Each point is reached from the start by the listed moves, each made 0, 1 or 2 times, or once backwards (-1), plus a little noise. Is the number of moves made odd or even? Then give how often each move was made.

Moves:
(1): [ 5.6  0.5 -0.2  0.3]
(2): [-1.6  3.4  0.8  0.0]
(3): [-1.0 -0.2  4.2  0.1]
Start: [ 0.3 -0.2 -3.3  2.0]
Points:
[-8.4  6.1 -1.5  1.5] => odd (-1, 2, 0)
[ 5.4  3.9 -6.9  2.0] => odd (1, 1, -1)
[ 2.9 -3.4 -8.3  1.9] => even (0, -1, -1)
[-2.8 -3.8 -7.9  1.7] => odd (-1, -1, -1)
[ 8.5 -2.8 -8.4  2.2] => odd (1, -1, -1)

Moves:
(1): [ 4.4 -0.9 -0.4 -0.9 -0.4 -1.0  0.1  0.4 -1.8]
(2): [ 1.3  4.6  0.2  2.8 -0.4 -0.2  1.3 -2.7 -0.9]
(3): [ 0.0 -1.0  6.1 -0.2  0.4 -0.8 -0.2  0.8 -1.0]
(4): [ 0.9 -1.0 -0.1  3.9  1.5 -0.6  0.0  0.9 -0.3]
(5): [ 0.0  1.0 -0.3 -1.7  2.9  0.0 -0.2  0.3  0.3]
(6): [ 1.0 -1.4  1.6  0.7  0.0  4.9  0.9  1.7 -0.9]
(7): [ 1.2 -0.7  0.9 -0.6 -0.2 -1.4  5.8  0.7  0.7]
(8): [-1.3  2.0 -0.5 -2.2 -1.7 -0.9  0.4  5.1 -2.0]
(9): [ 1.7  0.9  1.0  0.1 -0.7 -0.4  0.0  1.9  2.6]
Start: [ 0.9 -1.7  1.4 -2.3  2.3  1.5 -3.5 -4.1  0.7]
Points:
[ 12.0   6.9   0.9   1.1   7.1   0.0   5.8   5.0 -11.4] => odd (2, 2, 0, 2, 2, 1, 1, 2, -1)
[ 4.1  6.5  2.2  3.8  1.7 -2.7 11.1 -3.8 -4.8] => odd (0, 2, 0, 1, 0, 0, 2, 1, -1)
[-4.3  8.3 12.2 -1.9 -2.9 -5.9  4.5 -7.8 -4.1] => odd (-1, 2, 2, -1, -1, -1, 1, 1, -1)
[ 0.4 -9.8 17.9 -9.4 -2.4  8.2  2.7  8.0 -3.2] => odd (0, -1, 2, -1, -1, 2, 1, 1, 0)
[ -2.4   8.8  -4.0  -0.3   0.6   2.2   5.2 -12.7  -0.2] => odd (-1, 2, -1, -1, 0, 0, 1, 0, -1)
